Each row of a before or after table is a point. The points were changed in one or more steps. Then noise was added and the rows were shuffled. The steps act on columns, c1 being the first. Write out the steps. A step turns or swaps two columns, mirrors them in a line or flattens them onto one, adds a multiple of one to another, or multiplies or shifts one. Angles are multiples of 10 degrees, from the lower column toward the higher: turns from -170 to 170, lines from 10 to 170 but not 90. Use the fewest steps. Two steps may share a column if one is a turn and the other turns, adds or multiplies; they go together, in the order done. Otherwise the lowest column goes first.
(in the rows, 128 means zero)

Before (13 x 3)
[[114 112 118]
 [110 126 174]
 [115 141 113]
 [124 159 120]
 [153  88 106]
 [106 167 114]
 [150 122 129]
 [124 203 103]
 [131 135 144]
 [140 158  99]
 [ 99 147  92]
 [118 120 137]
 [156  81 125]]
After (13 x 3)
[[122 151 107]
 [141 125 157]
 [118 194 106]
 [126 177 119]
 [115 160  87]
 [119 244 105]
 [133 141 147]
 [124  64 117]
 [133 114 130]
 [118 177 107]
 [121 111 119]
 [127  55 140]
 [129 118 140]]
Steps: flatten c1 and c3 onto the line at 70 degrees; multiply c2 by 1.6

Before (10 x 4)
[[150 176 124 139]
 [102 168 116 132]
 [ 86 165 199 163]
 [134 130 140 116]
 [142 122 128 121]
 [141 116 128 118]
 [106 163 114 117]
 [159 115 154 167]
 [125  90 159 167]
 [155 175 100 148]]
After (10 x 4)
[[147  92 106 114]
 [196 103  84  85]
 [146  97 112 101]
 [163 184 178 120]
 [191  98 120  88]
 [179 131 128 143]
 [199 160 170 108]
 [174 121 147 137]
 [126 119 241  76]
 [180 127 129 137]]
Steps: shift c1 by 40; turn c2 and c4 by -140 degrees; multiply c3 by 1.6

Before (13 x 6)
[[116  80 100 163 114  74]
 [146 113  96 104 129 157]
 [134 130 115  63 114  91]
 [131 156 169 109 150 134]
 [123 132 130 168  90 125]
 [170 131 183 163 181 137]
 [ 95 123 168 126 148 145]
 [130 148  76 165  73  92]
 [122 161  64 176  98  85]
 [102 115 147 107 170 147]
 [115 134 132 106 160 145]
 [117 103 110 161  86  73]
 [114 146 127  94 173 162]]
After (13 x 6)
[[168 132 186 168 179 122]
 [119 130  98 160 115 193]
 [113 136 131  92 170  97]
 [114 131 132 107 160 113]
 [119  85  68 176  97 123]
 [104 143 148 106 171 133]
 [ 94 141 170 128 147 126]
 [131  99  77 165  74 130]
 [131 116 169 110 153 103]
 [121 121 128 170  92 127]
 [148 152  93 108 130 128]
 [134 107 113  64 115 142]
 [115 112 110 160  87 174]]
Steps: multiply c6 by 0.7; turn c2 and c6 by -130 degrees

Before (13 x 8)
[[138 106 170  91 117  99 127  96]
 [143 131 110 143 173 146 110 116]
 [131 108 113 147 157 121 153 156]
 [179 124 150 126 116 166 112 122]
 [114 187  93 143 133 149 105  81]
 [ 87 153 147 126  75 160  50  98]
 [149 113 125  78 149 179 116 138]
 [153 127 120 125 160  99 109 134]
 [173 105 161 100 146 185 138 151]
 [140 165 130 110 118 132 124 135]
 [115 173 139 147 156 161 131  88]
 [123 164 141 133 166 138  96 138]
 [ 51 166 131 124  62 126  41  81]]
After (13 x 8)
[[149 130 115 121 157 120 133 160]
 [ 77 196 133 116  63 127  23  83]
 [157  86 163 162 144 186 118 140]
 [152 122 171 153 117  97 107  85]
 [ 96 165 147 119  75 159  30  99]
 [139  78 149 129 116 164  90 124]
 [ 96 112 130 150 117 132 104 128]
 [146 109 123 177 150 179  94 120]
 [ 90 128 143 126 167 138  74 140]
 [ 69 130  92 100 135 149  85  88]
 [130 101 118 134 161 102  91 133]
 [125 113 108 109 174 145  89 124]
 [ 80 133 139  95 158 160 108  94]]
Steps: mirror c1 and c2 in the line at 140 degrees; mirror c4 and c8 in the line at 80 degrees; shift c7 by -20

Before (14 x 11)
[[159 106 159 158 127 166 120 125 119  99 125]
 [116 108 105 151 129 153 147  98 134 137 143]
 [108 121 119 120 157 162 114 133 123 112 143]
 [139 100 147 125 177 115 159  92 153 120 148]
 [109 127 134 131 131 112 137 149 148 125  99]
 [109 155 137 134 154 128 146 149 112 140 147]
 [159 146 142 144 142 157 117 125 161 119 118]
 [110 111 133 108 142 124 128 145 144 148  98]
 [151 158 127 146 122 161 127 117 128 135  92]
 [112 109 147 144 151 132 119 107 148 153 144]
 [120 127 155 135 121 122 131  95 144 149 137]
 [145 156 139 123 132 140 150 151 134 138 141]
 [157 118 111 110 165 109 113  99 159 112 112]
 [143 115 111 163 140 129 124 140 116 124 117]]
After (14 x 11)
[[159 107 159 129 134 168 120 115 120 101 125]
 [109 127 136 126 132 113 137 144 147 156 100]
 [139 117 146 105 183 114 159   9 152  99 148]
 [152 155 128 148 111 160 127 141 127 170  93]
 [117 108 106 173 134 155 148  85 134 124 143]
 [159 149 142 130 135 159 118 113 160 129 118]
 [109 132 118 130 158 163 113  90 121  96 143]
 [143 119 110 180 143 128 124 116 117 135 115]
 [111 118 146 125 156 130 119  65 149 136 144]
 [118 125 155 108 122 123 132 104 145 139 137]
 [147 157 140 111 121 140 150 159 135 127 143]
 [107 163 137 126 141 129 146 127 112 121 147]
 [109 117 133 104 147 124 127 118 144 178  98]
 [158 131 110 126 167 108 113  41 159 130 112]]
Steps: turn c2 and c5 by -20 degrees; add -1.5 times c5 to c8; add -1 times c3 to c4; add -1 times c11 to c10

Before (9 x 12)
[[ 69 167 138 168 155 140 126 196 163 102 154 106]
 [ 79 163 106 112 167 131 153 163 124 108 136 100]
 [132 111 152  99 131 112 159 114  70 160 131 132]
 [173 112  96 128 127 185  96 125 111 153 130 131]
 [ 98 170 144 120 159 119 130 137 130 145 159  91]
 [121 136  52 182 112 157 100 139 163 102 156 105]
 [144 107  72 138 151 131  80 103 130  91 125 135]
 [154 104 115  98 136 119 134 104 115 190 101 145]
 [ 93 161 129 118 187 104 161 142  98 144 161 148]]
After (9 x 12)
[[145 110  91  96 131 109 178 102 130  83 120 164]
 [ 70 166 129 239 114 144 100 147 168  93 148 147]
 [ 78 164 112 165 140 118  72 169 127  89 152 121]
 [172 111  83 121 135 169 155 123 111 145 136 150]
 [ 94 165 147 136 129 127  78 136 131 124 171 146]
 [150 106 127  81 181 118 145 141 113 172 138 103]
 [119 137  65 179  83 128 123  87 165 118 136 165]
 [ 96 164 142 138 153 106 129 148  98 101 184  86]
 [133 110 153  92 149 124 111 144  69 155 150  97]]
Steps: multiply c3 by 0.7; turn c3 and c6 by 30 degrees; multiply c8 by 1.6; turn c4 and c8 by -60 degrees; turn c5 and c10 by -40 degrees; turn c5 and c11 by 40 degrees; turn c7 and c12 by -120 degrees; multiply c7 by 1.6

Before (14 x 14)
[[197 182 133 147 156 154 166 101 126 117  74 107 158 116]
 [120 184 122  88 103  92 171 121 100  83  87 104 116 170]
 [184 134  84 112 130 107 125  87 164 162 102 129 166 116]
 [ 73 165 110 117  93 114 156 176 158 123 161 120 123 120]
 [118 164 110 119 144 122 143 128  88 131 122 124 100  95]
 [120  98 167 118 141 112 150 118 139  99 110 119 106 168]
 [142 133  82 139 159 177 115 133 137 146 130 103 159 179]
 [110 135 151 106 189  69 112 164 105 132  90 140 160  72]
 [ 88 154 161  76 112 150 147  91 141 151 160 108 141 153]
 [119 186 110 142 122 147  84 152 135 161 102 124 123 100]
 [ 93 130  65 140 131 142 112 147 141 115  23 123 136 120]
 [154 124 115 122 183 156 126 132 108  96 107 172 153 160]
 [159 101 133  80 203 103 114  89 160  83 167 132 158 146]
 [143 151 114  46 140 162 135 172 107 121 123 101  89 150]]
After (14 x 14)
[[111 177 166 137 109 136 117  80 129 146  82 121 132 101]
 [ 86 124  97 110 145 123 159 162 105 184  93 106 134 155]
 [165 176 136 119  69 175 141 172  99 107  96 112 111 115]
 [111 126  67 160 111 152  83 122 174 177 112  94 121 152]
 [132 129  93  96 116 115 127 157 139 110 163 119 147 176]
 [149 136 105 113  59  91 103 106 110 146 134 143  91  71]
 [132 117 103 151  67 157 132 121 116 105 140 173  94 161]
 [148 194  72 155 119 102 118 167 154 118  93 102 107 171]
 [115 117 161 169 100 157 132 121  95 133 123 105 119 186]
 [ 86 211 152 184  74 119 116 105 108 111 163 124 140 126]
 [129 141 135 148 104 119 120 145 173 133 100 129 107  97]
 [184 153 151 169 112 143 161 141  76 160 128 135 135 116]
 [ 95 135 121 150 171  93  76 137 110 130  78 118 159 118]
 [165  48  63 148  83 126 172 132  86 123 135 137 140 145]]
Steps: turn c1 and c6 by 40 degrees; multiply c6 by 0.7; turn c2 and c11 by -110 degrees; turn c2 and c5 by 150 degrees; turn c4 and c10 by -40 degrees; turn c3 and c4 by -110 degrees; turn c7 and c8 by 110 degrees; turn c9 and c13 by 120 degrees

Before (11 x 18)
[[130 120 189  77 142 195 122 136 114 141  94 150 132 133 128  94 122 175]
 [152  66 144  71 107 133 129 109 144 110  99 139 110  93 122 139 151 125]
 [146 105 150 151 131 176 154 182  87  95 135 117 123 158 106  92 156 105]
 [114 117  71 124 159  99 131 153  86 122 143 147  99  96 186 136 147 143]
 [155  95 127 177 163  94 112 121  98 119 157 119 120 134 148 165 105 158]
 [134  79 139 106 136 168 135 107 107  91 180 148 184 162  73 134 132  86]
 [162 111 122 113 167 142  96 155  77 155 136 114  99 115 136 139 145 139]
 [155 144 111 165 136 177 141 126  71 128 132 161 109 117 167 154 151 163]
 [187  49 110 149 198 103 141  99 144  92 181 194 155 110 106 145 152  58]
 [ 85  89 137  69 116 134 142 137 144 109 127 156 191  99 156 216 158 144]
 [145  79 150 160 155 128  99 107 116  95 158 156  96 119 111 145 156  92]]
After (11 x 18)
[[163 118 123 113 163 141  97 155  76 156 107 113 111 154 113 139 111 148]
 [145 118 149 161 143 128 101 107 117  95  92 156 133 159  80 143 100 122]
 [146 127 152 151 130 176 154 182  87  96 119 117 138 199 103  91 100 117]
 [ 87 105 138  69 117 134 142 138 146 109 134 155 147 139  96 217  97 107]
 [155 109 127 177 152  94 112 120  98 118  88 120 111 174 100 165 150 148]
 [131 125 189  77 154 194 122 134 114 141 155 151 107 173 121  95 135 154]
 [157 120 111 163 133 175 143 126  71 128 121 163 103 158 148 154 104 159]
 [152 110 145  71 118 134 129 109 144 110 163 139 122 134  69 139 105 133]
 [186 110 110 149 175 104 140 100 143  91  55 194 174 150  51 145 104  73]
 [113 103  71 124 151  99 131 155  86 122 102 147 108 137 124 136 109 150]
 [134 131 140 106 119 167 134 108 107  92  76 148 172 202  75 134 125  75]]
Steps: multiply c15 by 0.4; turn c2 and c15 by 70 degrees; mirror c5 and c11 in the line at 170 degrees; flatten c13 and c18 onto the line at 130 degrees; shift c14 by 40; multiply c17 by -1

Before (14 x 20)
[[109 164 152 120 111 104 140 168 109 158  97 125 126  82 111 108 144 113
  155  99]
 [146 162 120 117 103 134 148 138 124 143  79 141  64  96  74  92 117 153
  146 119]
 [139 119 140 123 164 108  99 113 116 132 127 160 144 158 120 132 139  99
  152 155]
 [139 104 124 149 107 125 157 126  90 112 150 109 133 107  98 104 129 183
  166 120]
 [ 97 141 133 121 143  92 127 148 104 119 103 131  54 151 105  83 123 155
  141  69]
 [133 134 145 156 117 128 171 152 119 158 112 108 128 160 113 107 146 145
   98 133]
 [135  73  86 100 169 126 124 159 116 153  89 172 118 101 129 130 122 100
   87 100]
 [127 126  95  93 160 111 155 119 166 151 127 185  76 143 133 134 114 136
  125  73]
 [118 123 128 121  99 139 163  93 114  87 105 156 124 174 145 122 108 147
  107 110]
 [102 122 111  92 127 118 137 143 131 105 123 108  98 156 116 123 148 189
  113 119]
 [144 147 141 148  82 125 144 138 100 122  74 148  75 159 136 146 168 172
   78 156]
 [123 101 130  98 121 115 164 119 114 168 151 129 132 144 143 129 165 130
  119 173]
 [102 142 127 186 156 117 132 130 125 114 109 147  78 136 123 122 136 109
  118 131]
 [120  90 126 142 143  88 117 115 145 122  98 142 102 100 141 144 107 145
  100 142]]
After (14 x 20)
[[131  77  87 101 167 118 127 156 117 156  87 174 118 132 126 131 138  88
   89 116]
 [ 97 158 154 125 114 132 129 167 115 161  90 122 123 155 110 107 156  84
  153 116]
 [130 106 122 152 104 116 147 129  87 119 141 112 130 182 100 101 137 158
  169 138]
 [114 123  95  91 160 120 156 121 171 144 108 184  76 120 135 128 212 144
  129 120]
 [100 121 110  88 122 139 123 143 131 107 119 111  96 145 115 122 191 192
  111 124]
 [ 77 137 134 120 143 129 129 148 107 123  83 134  60 127 103  82 234 161
  140 111]
 [131 148 138 146  82 113 116 133  98 126  92 148  79 130 133 146 249 176
   73 109]
 [104 136 126 185 157 139 126 129 118 113 111 149  71 111 124 123 211 120
  119 123]
 [ 92  86 125 146 143 107 131 113 143 122 108 141 100 162 140 143 145 125
  105 125]
 [143 163 117 111 106 119 151 143 127 145  84 139  65 169  72  93 228 130
  150 113]
 [131 133 141 159 116 129 150 156 130 163 115 110 133 109 113 108 169 164
   93 115]
 [126 119 124 120  96 148 163  95 111  86 103 163 124 104 145 124 143 172
  107 119]
 [116 102 132  95 122 127 135 120 122 165 157 129 131 116 140 127 174 139
  122 142]
 [115 118 143 120 161 106 100 114 118 139 133 158 147  87 116 124  93 122
  150 127]]
Steps: turn c1 and c6 by -50 degrees; turn c7 and c17 by 40 degrees; add -1.5 times c13 to c17; turn c9 and c10 by -10 degrees; flatten c11 and c20 onto the line at 20 degrees; mirror c14 and c18 in the line at 70 degrees

Before (11 x 24)
[[160 148 170 109 159 121 160 142 114 159 115 176 151 117 199 135 126  95
   74  98 130 156 163 121]
 [124 170 172  70 108 171 108 132 108 122 144 169 160 151 155 118 132  51
  117 167  79 128 138 181]
 [110 147  89 136 132 131 116 112 111 139 152 169 101 141 141 154 172 124
  106 163 149 144 105 178]
 [136 107 158 108 133 120  90 131  63 147 139  99 110 130 130 122 125 115
  121 123 111 153 105 112]
 [141  86 165 118 150  99 144 140 111 172  96 121 126 123 154  95 122 128
  129 137 104  87 148 142]
 [110 107  82 112 130 154 128 160 129 116  84 137 104 182 120 172 195 116
  132 184 172 102 147 132]
 [145 115  88 140 111 138 102  84 116 111 143 135 150 182 147 177 112 118
   77 185 114 103  98 138]
 [147  92  88  82 117 126 129  90 108 166 161 131  80 178 116 160 151 128
  110 170 169 119 146 137]
 [167  79 123  99 132 158 170 114  86 149 104 102 102 132 120 146 191  85
  151 116 139 167 182 156]
 [129 171 126  63 178 102  75 114 129 112  83 140 145 123 191  92 136  89
  110 173  87 125 119 174]
 [123 154 160  94 141 131  86 124 128  94 134 172  80 104 127 120 180  59
   99 161 109  85 154 168]]
After (11 x 24)
[[133  91  89 164 146 125 129  60 106 140 160 111  96 181 115 158 167 160
  110 164 171 116 129 153]
 [ 89 147 172 119 147 120 158  95 117 129 120  84 133 113 197 140 102 167
   76  94 126 157  87 138]
 [123 156 156 106 119 132  86 133 129 139 134  97 160 104 128 116 186 205
   97 161 154  82  88 140]
 [128 147  90 112 105 131 119 140 110 150 155 144 134 140 139 153 156 122
  106 160 177 142  86 177]
 [122 105 160 136 137 116  90 121  65 123 141 156 135 132 135 121 147 145
  124 117 112 158 152 129]
 [112  78 121 120 164 159 171  56  89 151 102  82 148 133 124 148 160 180
  158 116 183 165 163 152]
 [ 97  87 163 135 133  97 142 117 112 142  93 110 139 122 156  95 139 139
  130 135 105  90 139 158]
 [139 112  86 111 150 137 105  57 117 127 142 154 140 182 151 177 105 132
   80 185 104 106 117 127]
 [ 86 171 126 151 106 101  72 116 130 150  83 135 167 121 188  90 126 196
  113 172 113 126 115 160]
 [132 108  82 130 111 154 132 190 125 128  82 110 129 184 116 172 157 148
  131 183 209 102 124 128]
 [145 165 171 124 127 168 107 135 109 149 145 112 181 151 155 119 111 223
  116 168  98 128  87 170]]
Steps: add -1.5 times c1 to c8; turn c1 and c5 by 110 degrees; turn c4 and c18 by -140 degrees; flatten c10 and c24 onto the line at 60 degrees; mirror c12 and c23 in the line at 130 degrees; turn c17 and c21 by 50 degrees; turn c13 and c17 by -70 degrees

Before (8 x 32)
[[127  71 151 124 131 157  75 172 113  80 125 131 142 150 105 133 140 153
   81 140 136 141 138 108 152  76 132 141 146 196 107 139]
 [104 126 134 148 120 135 197 153  99 148  81  93  82 129 114 145 140 159
  170 147 166 122 139 142 123  92 128 139  89 122  71 166]
 [167 103 122 137 165 115  77  63 102  72 139 109  95 177 141 162 114 162
  144 161 140 138 106 151 154 124 115 127 175 132 117 102]
 [130  50 129  95 154 124 163 129  71 100 108 133 193 116 135 144 142  93
   63 164 110 157  80  98 161 185 211 159 135 142 139 126]
 [106 126  84 135 125 115 164  92 121 135 133 116  98 133 143 134 177 123
  126 143 161 144 146 168 143 152 119 112 158 101 101 108]
 [ 94 140 124 123 102 131  97 123 171 116 101 197  82 104 143 135 162 117
  115 116 141 113 146 113 129 190 164 138 154 114  98  89]
 [161 180  79 103 125 172  84  84  95 118 105  83 140 117 148 122 129 134
   82 174 167 117  66 138 146 177 100  88 145 164 119 186]
 [128  72 118 149 111 163 148  98 106 111 117 152 120 138  86 134 123 144
   98 104 161  87 132  90  74  94 107 141 165 101 144 104]]
After (8 x 32)
[[129  72 117 147 112 164 148  97 107 156 118 152 120 137  93 135 121 145
   98 105 118  88 132  88  74 140 109  94 165 100 144 103]
 [168 105 121 135 165 114  79  63 103  89 138 110  96 176  84 163 114 163
  144 160 154 138 107 150 152 132 117 123 176 131  78 103]
 [105 124 133 149 119 137 199 153 100 150  80  93  82 128 138 143 141 159
  173 148 153 122 138 141 123 143 129  94  88 123  95 165]
 [ 94 139 123 125 103 131  98 122 170 109 100 198  80 104 123 135 162 117
  116 115 156 114 144 112 128  80 167 169 154 114 132  92]
 [128  71 152 124 131 158  76 172 111 124 122 130 141 151  76 134 140 152
   82 138 111 139 140 107 153 150 133  82 146 196 110 142]
 [158 180  79 103 124 170  83  83  97 106 106  84 142 118 129 121 128 135
   82 173 186 118  66 139 147 125 100 191 145 166  87 188]
 [129  51 130  97 154 126 163 130  69 109 108 132 194 116 106 143 141  94
   65 163 116 157  80 100 161  67 211 152 136 143 137 125]
 [105 128  86 135 127 117 163  93 120 119 134 118  98 135 141 133 176 123
  126 143 174 144 146 169 144 125 119 154 157 100 122 108]]
Steps: add -1 times c1 to c31; add 1 times c15 to c21; turn c10 and c15 by 60 degrees; turn c26 and c28 by 130 degrees

Before (8 x 48)
[[140 129 147  79 172 174 134 183 125 152 151 123 108  81 149 161 109 128
   65 139 156 111  98 138 139 145 163 159 161 115 115  82  95 117 177 149
  170  81 118 125  84 113 123 122 147 122  64  92]
 [129  96 143 102 137 169  96 151  90 121 159 155 174 163  69 123 138 178
  129 101 155 105 154 104 154  75 129 101 156 179 138 128 115 145 105 165
  129  95 163 127  93 115 168 159 128 183 171  86]
 [108 134 105 157 149  89 138 149 131 117 107 171 112 124  79 121 119 188
  145  74 128 122 102 128 157 196 164  73  95 127 170 175 108  77 159 119
  144 112 151 166  71 143 123 186 157 144 135 131]
 [125 127 140 141 117 164 145 154  98 113 139 145 132 139 105 119 107 142
  126 123 118 106  75  74 107 119 173 128 147 174 111 108  83 160 137  97
  135 125 181 109 100 121 113  98 118 134 131 102]
 [115 110 131  68 140 136  91 163 175 100 155  87 148 153 104 167 159 119
  120 158 110  54 126 166 122 116 121 120 140  93 100 113 133 122  87 120
  101 115 142 138 132 117 115 113  87 100 153 132]
 [131 142 131  90  95 113 151 158  76 113 119 138 183  70 133 101 154 167
  152 101 110 100  92 169 126 159 153 144 137 124 102 168  96 154 162 156
  107 123 125 136 162 151 156 110  61 119 163 142]
 [116  76 156  66  97  92 150  72  57 165 101 102 130  89 151 189 110 119
  151 190 130 163 154 117  92 114 127 114 168 157  96 140 106 113  97 110
  146  74 117  87 139 122 122 154 102 165  94 136]
 [162 144 185 164 151 166 113 123 126 107 128 111 108  47 123 133 147 218
  171 145 126 115  84 132 110 144 135 122  94 116  90 147  97 122 136 126
   94 105  79 106  74 138 117  75 111 208  77 121]]
After (8 x 48)
[[126 109 126 141 117  90 142 155  99 113 139 101 132 140 105 118 123 142
  125 122 118 106  75 185 107 120 163 128 147 146 111 107  81 159 137  98
  136 125 181 127 100 141 113  98 119 133  85 100]
 [116 117 104  66  96 175 143  72  57 165 101 126 131  89 151 188 160 118
  151 190 130 163 154 153  93 114 150 114 168 107  97 141 106 113  97 110
  146  74 117 162 139 147 121 155 102 164  90 135]
 [131 121 146  89  95 137 116 158  76 113 119 145 183  70 134 100 106 168
  151 102 110 100  91  86 126 159 140 143 137 159 102 168  98 155 161 157
  106 123 126 135 163 157 156 111  63 119 144 142]
 [115 126 117  67 141 123 125 162 175  99 155 175 149 154 103 167 148 120
  119 158 111  53 125  90 123 117 131 119 139 139 100 113 133 122  87 120
  101 116 142 132 132  89 116 112  87  99 168 132]
 [108 114 130 157 149 169 117 148 130 118 106  98 112 124  78 121  95 188
  145  76 128 122 101 115 157 196 152  72  95 133 170 174 108  76 160 119
  143 113 151  93  71 142 123 186 156 144 131 130]
 [162 129  58 164 152 113 112 123 127 108 128 153 107  46 122 133 134 219
  171 145 126 116  84 132 110 143 127 122  95  76  90 146  97 123 136 126
   96 106  80 151  75 119 116  75 111 208 120 120]
 [141 113  88  79 172  93 143 184 125 153 151 113 109  80 148 162 142 127
   64 139 156 111  97 120 138 146 152 160 160  63 115  82  94 118 178 149
  169  81 119 135  84 128 122 121 146 122 119  93]
 [129 119 112 101 138  91 129 151  89 120 159 124 175 164  69 122  99 178
  129 102 154 105 153 151 153  75 143 103 156 186 138 128 115 145 105 166
  129  95 163 120  93  93 167 160 126 183  95  87]]
Steps: flatten c2 and c27 onto the line at 120 degrees; add -0.7 times c34 to c3; turn c3 and c6 by 160 degrees; turn c7 and c42 by 70 degrees; turn c12 and c17 by -120 degrees; turn c24 and c40 by 160 degrees; turn c30 and c47 by -70 degrees
